Each row of a before or after table is a point. One or more steps were done to the points. Then noise was added and the rows were shuffled. The steps act on columns, c1 being the first. Name the steps. A step turns or swaps two columns, mirrors them in a line or flattens them onto one, adds a multiple of one to another, or multiplies or shifts one. Angles are multiples of 10 degrees, from the lower column toward the higher: turns from -170 to 170, lines from 10 to 170 but not 90. Use the fewest steps. Two steps may share a column if one is a turn and the other turns, adds or multiplies; they go together, in the order done. Otherwise the lowest column goes first.

Before (10 x 2):
[[ 10  37]
 [ 13  36]
 [-22  27]
 [ 24  17]
 [-17   2]
 [-38  33]
 [ 14  51]
 [ -8  37]
 [ 83   2]
 [ 19  41]]
After (10 x 2):
[[ 32 -17]
 [ 34 -22]
 [ 15 -30]
 [ 44 -31]
 [ 61  52]
 [ 28  -1]
 [-11 -10]
 [  0 -34]
 [ 30 -21]
 [ -6 -48]]
Steps: mirror c1 and c2 in the line at 20 degrees

Before:
[[  9 -37  36  26   7   7  28   6]
 [-12  -4 -25  25   7   3   5 -25]
 [-36   6 -23  14  17   2  31 -17]
 [ -5 -20  22  -8 -13 -15 -13  32]
 [  3  -7  21  21 -18  12  16   9]
 [-20  12 -18  26  25  24   1 -10]
 [ -6 -17  45   7  -8  -1   0  -2]
 [ 24  23  11  -5   6 -11 -21  11]]
After:
[[ -6  -7 -39 -13 -20  -1   0  -7]
 [-20   5  29  12 -24  24   1 -30]
 [  9 -15 -24  -5 -39   7  28  18]
 [-12  -2  23  25 -12   3   5 -74]
 [  3  -2 -29  14 -16  12  16  28]
 [ -4  -9 -25  -8   3 -14 -14  96]
 [-36   2  28  10  -9   2  31 -51]
 [ 24   9  -4 -13  -4 -11 -21  33]]
Steps: multiply c2 by 0.4; turn c3 and c5 by -140 degrees; turn c4 and c5 by -50 degrees; multiply c8 by 3

Before (9 x 12):
[[ 23   9  -6 -42 -22 -35  63  13  17 -35  24 -47]
 [ 27 -10 -41   6 -32 -32  25 -40 -36  42   4   0]
 [ -4  28   8 -27 -45  74   1  27  16 -15  32  -8]
 [-23 -73 -15 -18  70 -31  12  17  20  25  24 -24]
 [ -4  28 -36  -1 -54 -34  -2   8  23 -22 -34  10]
 [ 13 -19  77 -17 -26  69  -3  11 -62  -7  -3   9]
 [-13  26 -33 -12  61 -16  -2  -7   0  -1  -1   0]
 [  6  23  70 -41 -49 -32  57 -60  -1 -31   7   6]
 [ -4   9 -32   9 -37  -2   0 -11 -10  23 -13 -49]]
After, 9 rows:
[[ 78  43  24   3 -14 -39   3 -39  -1  64   7  19]
 [-37  -1 -16  -8  69 -12   6  -5  24   9   6  -4]
 [-12   6  11   6 -27  21  27 -15  14  46  -9  42]
 [ 39  66  22 -22 -54  53 -35   8  -9 -61  -5  -9]
 [-14 -18  -9 -34 -48  59 -40  25  26   1  36   4]
 [ 18   0  -5 -36 -69 -60 -15 -63  26 -51   7  30]
 [-62  -6  19 -16  75 -14  22  19 -79  -6  23  28]
 [ 68 -16 -28 -43 -22 -37  10  10   6  -4  21  77]
 [-11 -30 -31   0 -37 -33  20   3  27  41 -39  -4]]
Steps: multiply c1 by 3; turn c2 and c9 by 100 degrees; turn c3 and c10 by -70 degrees; turn c5 and c10 by -20 degrees; turn c7 and c12 by 140 degrees; turn c6 and c7 by -40 degrees
